Every row gives one point. Each copy is the shape, with its points in the same order, stretched, turned, moved and blurred by noise. Say if it was mirrored as well.

Shape (7 x 3):
[[-1.97 -1.84  0.52]
 [-0.74  1.64 -0.10]
 [-1.78 -2.91 -2.54]
 [ 0.06  0.78  0.64]
 [ 0.90 -2.39 -2.04]
 [-2.10  0.33 -0.62]
 [ 1.06 -0.32  1.74]]
Copy 1 (7 x 3):
[[ 2.06 -0.02  1.96]
 [-0.89  2.11  0.19]
 [ 3.88 -1.35 -1.48]
 [-1.01  1.13  1.09]
 [ 0.67 -2.45 -2.24]
 [ 1.64  1.84  0.47]
 [-1.61 -0.93  1.86]]
Copy 1 is: mirrored
Copy 2 (7 x 3):
[[ 0.79 -2.74 -0.70]
 [ 1.31  1.08 -0.76]
 [-2.53 -2.89 -1.90]
 [ 1.57  0.87  0.17]
 [-2.89 -1.74  0.64]
 [ 0.81 -0.57 -1.73]
 [ 1.37  0.16  2.27]]
Copy 2 is: mirrored
Copy 3 (7 x 3):
[[-2.23 -1.34 -1.10]
 [ 1.23 -0.94 -2.13]
 [-3.13  1.33 -0.84]
 [ 0.74 -1.49 -0.92]
 [-1.04  1.18  1.03]
 [-0.51 -0.77 -2.64]
 [ 0.69 -2.20  0.64]]
Copy 3 is: mirrored
Copy 4 (7 x 3):
[[ 0.56 -3.09  0.70]
 [-1.92 -0.27  0.70]
 [ 0.73 -4.33 -1.85]
 [-0.38  0.44  0.28]
 [ 1.36 -1.88 -2.57]
 [-1.61 -2.49  0.55]
 [ 1.46  1.14  0.65]]
Copy 4 is: only turned

Shape (12 x 6):
[[-0.66 -0.04  1.70  0.78 -2.94 -0.21]
 [-1.48 -0.58  0.73  0.44 -0.20  0.63]
 [ 5.06  2.95 -0.63  2.48 -1.55  2.06]
 [-1.03 -0.97  1.52 -0.65  1.57  1.66]
 [ 4.70  3.35 -2.13  1.43 -1.11  1.57]
 [-1.37 -3.81  0.11  0.92 -0.40 -1.29]
 [ 0.18 -0.93  1.60  0.05  1.00  0.11]
 [-0.14 -1.18  3.00  0.04 -0.10  2.10]
 [-1.18 -0.84 -0.09  0.56  0.05 -0.53]
 [-0.33 -1.85  0.68 -2.80  0.24  0.64]
 [-0.06  1.08  0.66 -0.23  0.56 -1.53]
 [-1.80  0.02  0.86  0.34 -0.90  2.04]]
Copy 1 (12 x 6):
[[-0.45 -1.26  2.52  2.08 -1.26  0.62]
 [-1.08 -0.22  0.86  1.14  1.28  0.44]
 [ 5.58  3.00  0.00  3.25 -1.87 -0.79]
 [-0.17 -0.45  0.12  0.88  3.66  0.58]
 [ 5.36  3.39 -0.95  1.52 -1.90 -1.36]
 [-2.32 -3.02 -1.45  1.01  0.79  2.18]
 [ 0.28 -1.35 -0.40  1.21  2.41 -0.16]
 [ 0.76 -1.38  1.97  2.43  2.36  1.65]
 [-1.13 -0.67 -0.54  0.46  0.78 -0.04]
 [ 0.52 -1.99  0.41 -1.51  1.83  1.36]
 [ 0.16 -0.66 -0.13  0.09  1.05 -2.16]
 [-0.99  1.00  1.97  1.35  1.14  1.30]]
Copy 1 is: only turned
Copy 2 (12 x 6):
[[-0.39 -1.05  1.65  0.91 -1.31  1.00]
 [-1.10 -0.46 -0.46  0.24  0.41  0.61]
 [ 3.45  2.33  0.57 -1.08 -0.57  4.68]
 [-1.03 -1.41 -0.72 -0.57  2.31  0.02]
 [ 2.83  2.71 -0.31 -2.53 -0.84  4.04]
 [-0.67 -3.05 -2.11  1.67 -0.36 -1.14]
 [ 0.22 -1.08 -0.46 -0.37  1.91 -0.59]
 [-0.28 -1.61  0.87  0.24  2.37  1.08]
 [-0.78 -0.49 -1.22  0.17 -0.15 -0.28]
 [-1.42 -3.12 -0.78 -2.23  0.91 -0.72]
 [ 0.01  0.18 -0.32 -1.18  0.08 -1.33]
 [-2.04 -0.21  0.62  0.46  0.42  1.54]]
Copy 2 is: only turned
Copy 3 (12 x 6):
[[-0.74 -2.49  0.34  1.59 -2.10 -0.13]
 [-1.02 -1.21  0.50  1.31 -0.17  0.49]
 [ 0.21  3.36  0.26  3.11 -4.98  0.95]
 [-0.30 -0.38  2.23  0.99  0.93  1.22]
 [-0.10  4.35  0.12  1.95 -5.03 -0.10]
 [ 1.44 -2.90 -1.71  1.24  0.97 -0.41]
 [ 0.68 -0.51  1.54  1.48  0.23 -0.31]
 [-0.18 -1.53  2.69  1.83  0.55  1.71]
 [-0.65 -0.90 -0.47  1.20 -0.35 -1.00]
 [ 0.97 -1.05  1.99 -0.92  0.41  0.57]
 [-0.57  0.33  0.51  0.98 -0.56 -2.39]
 [-2.03 -0.97  0.78  0.96 -0.05  1.23]]
Copy 3 is: only turned
Copy 4 (12 x 6):
[[-0.35  0.72 -0.12  1.93 -2.48 -0.01]
 [-0.63  0.52  0.42  0.67 -0.31  1.12]
 [ 4.69  5.61  0.92  1.13 -1.15  0.84]
 [-0.16 -0.18  1.33 -1.20 -0.33  2.35]
 [ 3.96  6.16 -0.58  0.51 -0.52  0.27]
 [ 0.49 -2.94 -1.13  1.85  0.06  0.31]
 [ 0.76 -0.20  0.94 -0.56 -0.70  0.54]
 [ 0.34 -0.11  1.71 -0.39 -2.16  2.40]
 [-0.06 -0.03 -0.26  0.51  0.34  0.40]
 [ 0.09 -1.36 -1.92 -2.06 -1.34  1.52]
 [-0.05  1.05  0.51 -0.62 -0.55 -1.05]
 [-1.19  1.09  0.43  0.83 -0.98  2.34]]
Copy 4 is: only turned

Shape (13 x 9):
[[ 0.86 -1.29  0.94  1.61 -0.13 -1.38  1.37 -2.83  2.12]
 [ 1.72  2.39  1.33  0.09  0.03  1.48 -0.97  0.18 -0.79]
 [ 1.33  2.07 -0.02 -0.80  1.65 -1.10 -1.04  1.87 -1.74]
 [ 2.13 -0.60  0.44 -0.39  2.70  2.26 -1.95 -1.40 -2.20]
 [-0.35 -2.88 -0.09  2.74 -0.06  0.42 -0.22 -2.76  0.66]
 [ 0.36  1.87 -1.47 -1.50 -2.73 -2.88  0.90 -1.57 -2.57]
 [-3.01  1.15  0.14 -0.33  0.37  0.82  0.95  1.45  0.64]
 [ 0.80  1.78  0.28  0.76  0.20  2.06 -3.17 -0.22  2.53]
 [-1.97 -0.10  2.65 -1.10  1.50  1.01 -0.18 -2.25  1.83]
 [ 0.46 -0.14  1.58  0.71  1.27  1.54  0.64 -2.05  2.27]
 [ 0.98  2.61  0.75  1.22  0.24 -2.91 -0.31  0.78  0.91]
 [ 0.74 -0.69 -0.48 -1.89  1.80  0.82 -0.22  1.14 -0.68]
 [-0.07 -0.63  2.93  0.05 -4.24  0.19 -1.04  0.76 -0.97]]
Copy 1 (13 x 9):
[[-0.18 -2.96  0.35  2.07 -0.87 -2.20  1.87 -2.06 -0.21]
 [ 1.75  1.61  0.15  2.11 -1.77  0.91 -0.63 -0.58 -0.55]
 [ 0.90  2.62 -0.16  0.15 -0.27 -1.40 -0.22  0.12 -2.24]
 [-0.37  0.42 -3.65  0.86 -2.90 -0.33 -2.66  0.16 -0.77]
 [-0.04 -3.52 -0.93  1.26  0.24 -1.25 -0.65 -2.10  1.01]
 [ 1.44  0.79 -0.12 -0.90  1.42 -0.31  2.96 -3.92 -3.60]
 [-1.02  1.44  0.70  0.82  2.31 -0.39  0.68 -0.22  0.27]
 [ 2.18  1.87  0.35  1.70 -2.20 -1.29 -1.98 -1.55  2.21]
 [-3.42  0.27  1.10  2.22 -1.56 -0.82 -0.74 -1.80  0.78]
 [-0.91 -0.81 -0.27  3.09 -1.98 -0.83  0.08 -0.97  1.06]
 [ 2.37  1.38  1.89  1.96  0.29 -2.35  0.79 -0.39 -1.77]
 [-0.77  1.56 -1.90 -0.54 -0.87 -0.97  0.55  0.72 -0.41]
 [ 0.81 -1.95  3.52 -2.27 -0.44  3.35 -0.27 -1.30 -0.91]]
Copy 1 is: mirrored
Copy 2 (13 x 9):
[[ 1.81 -2.11 -0.60 -1.35 -0.41 -1.02 -0.02 -2.67 -1.00]
 [ 1.20  2.48  0.89  0.00 -0.31  0.40 -0.29  2.18 -0.24]
 [-1.12  3.60 -0.99 -1.29 -0.14 -1.61 -0.64  2.96  0.87]
 [ 1.09  2.31  0.24 -0.40 -0.05  1.43  0.80  0.46  4.57]
 [ 0.08 -1.62 -0.39  1.29 -0.42 -0.08  0.93 -4.02  1.09]
 [-1.45  2.69 -0.96 -2.67 -5.99 -0.97  0.21  0.34 -2.37]
 [-3.55  1.68  0.06 -0.94  2.39  0.42  0.90  0.44 -2.08]
 [ 0.45  0.26  0.21  1.92  1.39  2.14 -3.13  0.19  0.14]
 [-0.38 -0.38  2.69 -2.76  2.54  1.23 -0.49 -1.60  0.24]
 [ 1.89 -0.70  0.48 -1.20  2.32  1.05  0.15 -1.38 -0.18]
 [ 0.18  1.66 -0.83 -0.71 -0.36 -2.99 -2.39  1.23 -1.93]
 [-1.90  1.18 -1.28 -1.78  1.01  0.79  0.93  1.90  1.82]
 [-1.56 -1.35  3.64  1.36 -2.54 -0.95  0.25  2.12 -1.25]]
Copy 2 is: mirrored

Shape (16 x 12):
[[-1.80 -0.93  0.24  1.05 -0.60  2.52  1.76 -1.86  0.01 -2.32  0.44 -0.11]
 [ 0.94  0.10 -1.75  1.22 -2.77 -2.03  2.42 -0.42  0.96  0.36 -0.08 -2.25]
 [ 2.07 -0.56  0.26 -0.28  0.14 -0.86 -1.03  0.46  1.05  1.92  1.69  0.49]
 [-1.60 -1.26 -1.24 -0.51 -2.44  1.11 -0.38 -0.77  0.70 -2.41  2.77 -1.22]
 [ 2.27 -1.40 -0.74 -1.34  0.65  2.02  0.97 -0.36 -0.08 -1.16 -1.89  1.44]
 [-1.20 -1.05  0.90 -2.73  0.17  1.80 -1.17  0.11 -1.78 -0.68  2.26 -0.87]
 [-0.48 -3.00 -2.91  0.93 -1.18  1.46 -2.35  0.80 -2.95 -0.69  2.14  1.47]
 [ 0.68  0.84  1.71 -2.09  1.43 -2.64 -1.40 -2.12 -0.24 -0.30  0.94 -0.83]
 [ 1.40  0.75 -2.26 -2.47 -1.50  0.21  2.66 -2.30  1.57 -2.12 -0.23  0.59]
 [-1.78 -0.14  2.12  0.15 -0.47  0.04 -0.23  0.85 -1.80  0.71 -1.95  2.25]
 [ 0.87 -1.66 -2.27  0.99  0.00  1.13 -0.07 -1.27 -0.72  0.01  0.85 -0.71]
 [ 1.74 -3.09  2.38  0.46  0.28  0.07 -0.98 -1.96  1.98  1.25 -2.19 -0.72]
 [-2.63 -3.66 -2.87 -1.11  0.64 -1.38  0.24 -3.49  1.71  1.65 -1.16 -1.66]
 [ 0.02 -1.46  1.43  1.19  1.37 -1.08  0.23  0.92  0.61  2.06 -0.87  1.79]
 [ 1.26 -3.39  0.87 -1.53 -1.50  0.11  2.78 -0.51 -1.39 -2.37  2.11 -0.19]
 [-0.84 -0.99 -1.67 -3.35  1.46  0.94 -0.69  1.42  0.56 -3.19 -0.26  0.69]]
Copy 1 (16 x 12):
[[-1.61  0.38 -2.00  1.15  0.78  2.41  1.81  0.09 -1.32 -0.30  1.04 -0.56]
 [ 2.22 -0.80 -0.82  1.28 -1.55 -0.93  0.94 -0.84  1.14 -0.41 -1.23 -3.09]
 [ 2.28 -1.23  1.36 -0.70  1.99 -0.70 -1.31  1.07  1.74 -0.24  1.32  0.93]
 [ 0.75 -1.95 -4.55 -0.39  0.42  0.71  0.47  0.98 -0.63 -0.67  1.53 -1.56]
 [-0.11 -1.83  0.80 -0.73 -0.25  1.63  1.46  0.09 -1.33  1.29 -1.70  2.80]
 [-1.34 -1.20 -2.01 -2.46  2.25 -0.70 -0.23  1.45 -1.10  0.50  1.99  0.31]
 [ 2.30 -1.47 -2.16  0.37  3.35 -0.07  0.00  4.62 -3.85  1.28  0.53  0.38]
 [-0.98 -0.62 -0.13 -0.62  2.19 -2.60 -0.71 -2.58  0.34 -1.57  1.33  1.72]
 [ 2.28 -1.81 -2.54 -0.84 -1.58  0.39  3.12 -1.88  0.32  0.15 -1.07  1.31]
 [-1.30  2.63 -0.36  1.32  0.06 -1.02 -1.74  1.98 -2.07  1.03  1.28  1.54]
 [ 1.40 -1.55 -0.32  0.18  2.58  0.85  1.33  0.75 -0.90  1.14 -0.98 -0.49]
 [-1.27 -2.16  1.37  1.53  0.86  1.08 -2.03 -2.43  1.28  1.74  0.52  1.48]
 [-0.54 -1.37 -3.77  3.17  2.16 -1.67  1.30 -1.97  1.77  4.16 -1.72  0.56]
 [-0.66  0.89  2.06  1.80  1.21 -0.68 -1.37  1.46  1.53  0.74  0.87  2.07]
 [-0.14 -4.82 -0.81 -0.59 -1.01 -0.45  2.64  0.35 -1.53  0.32  3.21 -0.44]
 [-1.79 -1.59 -2.84 -1.58  0.46 -0.42  1.22  1.61 -0.83 -0.66 -1.97  2.66]]
Copy 1 is: only turned
Copy 2 (16 x 12):
[[ 0.67  0.54 -4.00 -0.62  0.56 -2.03  0.47  0.50  0.59 -2.37 -0.65 -0.69]
 [ 1.07 -0.25 -0.82 -0.26 -2.26 -2.08  2.84  1.86 -0.09  2.49  0.73 -1.40]
 [ 1.30  0.21  1.10 -0.52 -1.68  1.23 -1.17 -1.21 -0.20  1.28  1.90  0.41]
 [ 1.66 -1.30 -3.84 -0.67 -1.17 -1.44 -0.86  1.04 -0.92 -1.51  0.41 -3.06]
 [-0.26 -0.37  0.11 -1.03 -0.83  1.56  0.35 -1.87  2.52 -1.29 -1.93  0.38]
 [ 0.30 -1.71 -1.40 -1.94  0.78 -0.11 -3.56  0.24 -1.10 -1.22 -0.23 -1.79]
 [ 1.76 -3.04 -3.91 -0.28 -1.58  1.99 -2.74 -0.15 -2.58 -0.99 -1.82  0.78]
 [ 1.62  0.32  2.82 -2.13 -1.18 -2.94 -1.29 -1.55 -0.98  0.28  0.29 -1.36]
 [-0.83 -0.10 -0.80 -2.06 -2.46 -0.85  3.18 -1.30  1.30 -1.23  0.01 -2.51]
 [-1.25  0.15 -0.08  0.31 -1.54 -1.66 -2.88  0.83  0.22 -0.39 -1.35  2.11]
 [ 2.07 -0.77 -2.10 -0.55 -0.21  0.17  0.68 -0.89 -1.02  0.52 -0.86 -0.11]
 [ 2.47  0.99  0.30 -0.12 -0.74 -1.54 -1.33 -1.64  3.66  2.42 -0.16  0.19]
 [ 0.44 -2.77 -2.53  0.87  0.34 -4.40  0.55 -3.19  0.44  2.29 -0.84 -1.84]
 [ 0.38 -0.11  1.19  0.99 -1.22 -0.80 -1.18 -0.52  0.75  0.80  1.01  2.87]
 [ 0.74 -3.21 -2.81 -3.83 -0.42  0.10 -0.54  1.35  1.71 -1.50  0.90 -0.37]
 [-0.23 -2.76  0.81  0.36 -0.73  0.00 -0.56 -1.46  0.33 -3.74 -1.21 -2.27]]
Copy 2 is: mirrored
Copy 3 (16 x 12):
[[-1.81 -1.64 -1.22  1.37 -0.65  1.01  0.74 -2.60 -2.56 -0.91 -0.41 -1.26]
 [-1.30 -1.49  0.00  2.37 -1.28 -2.16  1.49  2.12  1.68  0.92  1.40 -2.27]
 [ 3.07 -0.42  0.03 -0.92 -1.26  0.78  0.26  1.36  1.79 -1.08  1.81  0.38]
 [-1.55 -2.60 -1.31 -1.04 -2.86  0.25 -1.23 -1.12 -2.45 -0.37  1.79 -1.68]
 [ 2.68 -1.49 -0.35 -1.33  0.56 -0.34  1.64 -0.33 -0.08 -1.34 -3.88 -0.94]
 [ 1.06 -1.32  0.78 -2.45  0.16  1.48 -2.07 -0.61 -3.66 -0.55  1.10 -0.77]
 [ 1.03 -3.24 -1.98 -0.35 -3.46  1.71 -3.24  2.71 -4.13 -1.15 -1.20  0.59]
 [ 2.03  0.54  0.69 -0.55  1.99 -1.48 -1.93 -2.05  1.70  0.36  2.52  0.52]
 [ 1.07 -1.83 -2.30 -1.21  0.69 -2.97  2.73 -1.20  0.73  0.49 -0.83 -1.91]
 [ 0.20  0.53  2.19 -0.05 -0.13  0.98  0.62 -0.93 -2.01  0.78 -1.11  2.83]
 [ 1.12 -1.76 -2.31  1.05 -1.19  0.87 -1.15  1.35 -0.71 -0.64 -0.44 -1.89]
 [ 2.91 -0.60  2.48  1.11 -1.29  1.77  0.01 -2.45  2.85  0.59 -0.77 -1.52]
 [-0.07 -2.64 -1.88  0.38  0.39  2.45 -2.44 -0.96  2.52  5.70  0.93 -3.67]
 [ 1.45 -0.76  1.01  0.53 -0.04  2.19  1.16  0.43  2.06 -0.40  0.13  1.57]
 [ 1.30 -5.36  1.32  0.72  0.10 -0.69  0.84 -0.04 -1.84 -1.64  0.37 -1.22]
 [-0.31 -1.92 -0.97 -5.05  0.64 -0.23 -0.69 -0.97 -0.42 -0.59 -2.25 -0.23]]
Copy 3 is: only turned
Copy 4 (16 x 12):
[[-0.51  0.11  0.68  0.34 -1.34  3.31  0.93 -0.19  0.26 -2.85  0.23  1.17]
 [ 0.02 -0.69 -0.04 -0.64 -1.23 -1.64  1.59  0.57  0.70  0.88  1.64 -1.53]
 [ 2.46 -0.35 -1.17 -0.70  2.43 -0.90 -1.61 -0.02  0.29  1.27  1.54 -0.02]
 [ 0.37 -1.95  2.11 -1.26 -1.07  1.85 -1.18  1.12 -0.73 -3.09  1.27 -0.08]
 [ 2.03  1.79 -3.00  0.01 -0.92 -0.18  0.12 -1.55 -0.87 -2.24 -0.21  1.15]
 [ 1.49 -1.27 -0.45 -2.21  0.71  2.28 -1.91 -0.17 -1.76 -2.15 -1.60 -0.23]
 [ 1.90 -3.63 -0.81  3.31  0.00  1.39 -3.74  1.72 -1.46 -1.47  0.87  0.08]
 [-0.25  0.21 -0.92 -1.99  3.20 -0.98 -1.31 -3.24  0.25 -0.61 -1.08 -0.38]
 [-1.17  1.24 -1.61 -2.14 -2.01 -0.86  1.08 -1.46 -1.08 -2.71  2.20  2.05]
 [ 0.55 -0.16 -1.08  1.62  1.85 -0.42  0.68  0.37 -0.71  1.00 -3.31  2.19]
 [ 0.93 -0.92 -1.93  0.73 -0.78  1.79 -1.43 -0.63  0.49 -1.23  1.70 -0.86]
 [ 3.86  0.00 -1.63  0.11  1.21 -0.68  0.60 -2.18  3.31  0.02 -0.74  1.04]
 [-0.94 -2.58 -3.23 -1.08 -0.78 -0.90 -0.87 -0.12  4.08 -2.17 -0.11 -0.03]
 [ 1.99  0.24 -2.64  1.68  3.11 -0.42  0.52  0.83  1.14  0.82 -0.83  0.49]
 [ 1.94 -2.15 -0.25 -1.08 -0.11  1.58  2.73 -0.42 -2.16 -4.10  1.28 -0.81]
 [ 0.44  1.44 -1.60 -1.26 -0.09 -1.04 -2.66  1.17 -1.46 -4.22 -1.20  0.61]]
Copy 4 is: only turned

Shape (16 x 12):
[[ 2.43 -0.57 -1.75  1.25 -0.38 -1.35  0.67  0.41  2.53  0.99  1.92  0.99]
 [ 1.10  2.16  0.34  2.18 -0.14 -1.34  0.36  0.46  0.88  0.33  1.14  0.85]
 [-3.48 -1.90 -1.58 -0.43  0.58 -1.77  2.05 -1.96  0.78 -1.25 -1.20  2.36]
 [ 1.65  0.94 -0.79  1.20  0.48 -0.80 -2.18  2.78  2.83  0.26  0.66  1.19]
 [ 1.85  0.61  0.46 -0.58  1.71  1.58 -1.27 -1.17 -2.76 -1.94  0.17 -1.71]
 [-0.25  0.70 -0.33  0.43  0.08  1.04  0.40 -0.35 -1.75 -0.55  0.74 -2.99]
 [ 1.25  1.08  0.55 -3.10  1.12  1.11  0.17  0.84 -1.90  0.30  1.45 -1.67]
 [-0.02 -0.21 -1.62  0.43 -0.21  0.12 -1.04  1.08 -3.69 -0.75  0.96 -0.21]
 [-2.21 -1.26 -0.94 -0.94 -1.08 -2.06  2.21 -2.26  0.55 -2.14 -3.48  2.57]
 [ 2.30  0.44 -0.90 -0.53  0.77 -1.86 -1.14  0.62 -1.53 -0.93  1.12 -3.98]
 [ 0.09  1.39 -1.31 -0.85  2.17  1.78 -0.14  0.81 -2.36 -0.58 -0.48 -3.92]
 [ 2.36  0.33 -1.70  1.52 -1.34 -1.63 -0.60  0.46  1.00  2.88 -0.98  0.61]
 [ 1.55 -1.73  0.56  0.30  1.11  1.51  0.02  0.71 -1.66 -0.41  0.03 -2.87]
 [-0.12 -0.03  1.30 -0.52 -0.07  0.17 -2.16  0.23 -1.25  0.50  1.03 -2.80]
 [ 1.87  0.03  0.47  2.00  0.79 -3.36  1.02  2.55  1.72  1.69 -0.06  1.82]
 [-1.33 -1.07 -0.71 -0.50 -2.45 -1.18  2.80  0.23  1.14 -2.37 -1.83  1.51]]
Copy 1 (16 x 12):
[[-1.97 -0.23 -3.66 -0.24 -0.50 -1.08  1.12 -0.37  3.13 -1.07  1.38  0.14]
 [-0.80  0.32 -1.84  1.57 -1.35 -3.35  0.33  0.58  1.56 -1.01  1.67 -0.73]
 [-1.06 -1.90 -0.72 -0.21 -1.32  1.11  3.13 -2.56 -1.96 -0.70 -2.67  1.40]
 [-1.87 -0.64 -1.47  0.91 -0.66 -2.95 -1.65  0.54  3.94 -0.29 -0.55  1.01]
 [ 3.68 -1.30  1.32  0.63  2.64  0.22 -2.12  0.84 -1.29 -1.19  2.52  0.27]
 [ 1.84  0.05  0.24  0.11  1.16 -0.01 -0.81 -0.08 -1.61  0.71  1.55 -2.36]
 [ 2.01 -0.56  1.47 -2.35  1.12 -0.53 -0.51  2.54 -1.16  0.79  2.03 -0.49]
 [ 0.97 -2.14 -0.82  0.93  0.29  0.52 -1.36  2.08 -1.88  1.65  0.24  0.18]
 [ 0.59 -0.99 -1.36 -0.57 -3.28  1.13  2.18 -2.41 -2.05 -2.26 -2.76  2.52]
 [ 2.34 -0.86 -2.41 -1.50  2.41 -2.38 -2.43 -0.26 -0.62  0.37  1.49 -1.41]
 [ 2.42  0.47  0.96 -0.83  3.35  0.10 -2.26  0.90 -2.71  0.64  0.08 -1.73]
 [ 0.67  1.87 -4.34  0.79 -1.53 -1.41  0.61 -0.07  2.58  0.67 -0.29  1.72]
 [ 3.18 -1.24  0.11  0.24  2.26  1.31 -0.68  0.75  0.35 -0.32  0.20 -2.21]
 [ 2.92 -0.90  0.76  0.33  0.71 -1.42 -1.20 -0.31  0.49  2.73  1.22 -1.11]
 [-1.06 -0.47 -3.77  0.86 -1.79 -3.64  1.97  1.43  3.15 -1.46 -1.72 -0.41]
 [-0.75 -1.09 -1.49 -1.34 -4.08  1.15  1.31 -0.98 -0.74 -2.15 -1.99 -0.16]]
Copy 1 is: only turned
Copy 2 (16 x 12):
[[ 3.73 -1.51 -2.19 -0.18  0.15  0.21  0.28 -3.11  0.13  1.20  0.49 -0.62]
 [ 2.95  0.68 -1.27  1.39  0.65  1.09 -1.19 -2.12 -0.64  0.78  1.33 -0.39]
 [-1.92  0.38 -0.95  0.38  1.55 -3.14  2.40 -2.73  1.32 -0.34 -1.26  1.35]
 [ 3.43 -2.63 -2.86  0.80  0.04  1.75 -3.01 -1.16 -1.04 -0.05 -0.16  0.21]
 [-0.30 -0.12  1.38 -3.49  2.09  3.95 -0.59 -0.77 -1.90 -1.08  0.68  0.75]
 [-0.70  0.18  0.26 -1.64  1.63  2.90  0.81  0.84 -0.90 -0.80  2.22 -1.43]
 [ 1.13 -0.67  2.33 -3.54 -0.38  2.31 -0.71  2.00 -0.13 -0.19  1.28  0.42]
 [-0.67 -1.10 -0.58 -0.80 -0.06  1.82  1.19  0.98 -3.83  0.28  1.23  1.26]
 [-1.54  1.61 -0.15  0.84  1.17 -3.07  2.87 -3.34  0.69 -3.35 -2.46  1.14]
 [ 2.47 -1.20  0.60 -3.61  1.50  0.65 -0.27  0.90 -2.97 -1.32  1.93 -1.92]
 [-0.63  0.74 -0.59 -3.74  1.24  3.69 -0.47  2.59 -1.45 -1.38  0.31 -1.38]
 [ 2.70  0.45 -2.27  0.99 -1.98  0.70  0.40 -2.41 -1.77  0.78 -1.28 -1.67]
 [ 1.19 -1.27  0.97 -2.18  2.16  3.95  1.14  1.31 -1.75 -0.44 -0.64 -1.80]
 [ 0.43 -1.72  1.85 -0.59  0.90  2.47 -0.62  1.11 -1.83 -0.59  0.85 -2.26]
 [ 5.42  0.37 -1.58  1.95  1.30 -0.96 -0.60 -1.50 -0.46  2.44 -1.68 -0.29]
 [ 0.72  0.50 -0.82  1.39  0.95 -1.43  2.39 -1.00  1.58 -3.17 -0.97  1.03]]
Copy 2 is: only turned
Copy 3 (16 x 12):
[[-1.60 -0.54 -0.31  1.79  0.29  0.39 -2.32  0.35  1.23  1.84  1.90  3.14]
 [-0.72  2.15  0.18  1.48  0.87  0.33 -0.47  0.50  0.01 -0.14  2.25  1.88]
 [ 0.50  0.13 -0.22  0.96 -1.40  0.31  2.49 -2.80  1.56 -0.32 -2.77  2.45]
 [-1.14 -0.14 -0.06  0.19  0.83  2.12 -0.88  3.00  0.97  0.08  1.48  3.01]
 [ 3.12 -0.42 -1.86 -0.35  0.97 -0.33 -1.48  0.96 -1.31 -1.71  1.20 -2.30]
 [ 0.27 -0.33 -1.92  0.78  1.01 -0.76  0.37  0.53 -0.88 -0.72  1.37 -2.84]
 [ 0.67 -0.10 -0.69 -2.24  1.23 -1.42 -0.76  0.71 -2.60  0.85  1.01 -2.88]
 [ 0.34 -0.63 -2.12  0.49  1.07 -0.32  0.12  0.40 -3.77 -1.47 -0.06 -0.67]
 [ 1.03  0.88  1.45  1.14 -2.96  0.03  1.84 -2.37  1.70 -2.02 -3.88  2.36]
 [ 1.18 -0.20 -2.33  1.28  1.63 -3.41 -1.73  3.28 -0.22 -0.08  0.98 -1.70]
 [ 0.26 -0.57 -1.51 -0.56  3.12 -0.98 -0.03  1.48 -1.15 -2.17 -0.28 -3.90]
 [-1.35  0.05  1.99  3.25  0.15  0.58 -2.26  1.04 -0.09  0.20 -0.54  2.45]
 [ 1.46 -3.70 -0.11  0.82  1.56 -0.53 -0.89  1.10 -0.48 -0.37  1.85 -2.53]
 [ 0.95 -0.48 -1.15  0.73  0.92 -0.63  0.34  3.23 -1.35  1.02  1.17 -2.38]
 [-0.98 -0.23  2.95  1.38  1.39 -0.20 -0.17  0.56  0.64  0.88  1.50  4.07]
 [-0.41 -0.14  1.21  0.47 -3.81 -0.29  1.44 -1.49  0.79 -1.99 -1.14  2.34]]
Copy 3 is: mirrored
Copy 4 (16 x 12):
[[ 0.37  3.09 -2.26  0.09  0.01 -0.82  0.36  0.27  0.83  0.13  1.62 -2.38]
 [-0.23  3.27  0.43  0.82  1.05 -0.43  0.73 -0.13  0.16 -1.04  0.11 -1.40]
 [-0.04 -3.24 -0.88 -2.21  0.25 -1.50  0.28 -0.08 -0.49 -1.50  0.04  2.09]
 [-2.07  4.05 -1.06 -0.11  0.47  0.51 -0.83  1.20  1.80  0.36  0.45 -1.19]
 [-1.45  0.86  1.92  0.01  1.55  2.35 -1.14 -1.80 -0.95  2.65  1.29 -1.15]
 [-1.55  0.39  1.63  0.91  0.37  0.22  0.20 -0.82 -1.33  2.39  0.13 -2.23]
 [-2.11  2.84  2.29 -1.88 -0.40  0.68 -0.15 -1.26 -1.77  3.50  1.89 -0.73]
 [-1.89  0.59 -0.01  1.63  0.77  0.16 -1.78 -0.93 -2.28  2.08 -0.20  0.51]
 [ 0.80 -3.09 -1.46 -3.17 -0.25 -0.03  1.13 -1.31 -0.79 -1.76 -2.16  3.49]
 [-1.85  2.57  0.80 -0.30  0.22 -0.57 -1.41 -2.95  0.25  4.13 -0.04 -2.46]
 [-3.30  0.76  1.92 -0.97  1.54  0.47 -0.04 -0.82 -1.65  4.57 -0.11 -2.32]
 [ 1.16  3.61 -1.36 -0.13  0.31 -0.35  0.36  1.15  0.05  1.69 -1.48 -0.95]
 [-1.66  0.73  0.84  1.09  0.45  1.54  0.45 -0.92  0.27  4.58  1.42 -0.89]
 [-1.48  1.85  2.75  0.77 -0.84  0.71 -1.73 -0.41  0.01  3.60  0.34 -1.32]
 [-0.13  4.24 -0.83  0.03  0.84 -1.37  1.28  0.30  1.91  0.65  0.20  1.33]
 [-0.89 -1.84 -2.19 -1.68 -1.63  0.00  2.09 -1.62 -1.08 -1.34 -1.86  1.82]]
Copy 4 is: mirrored
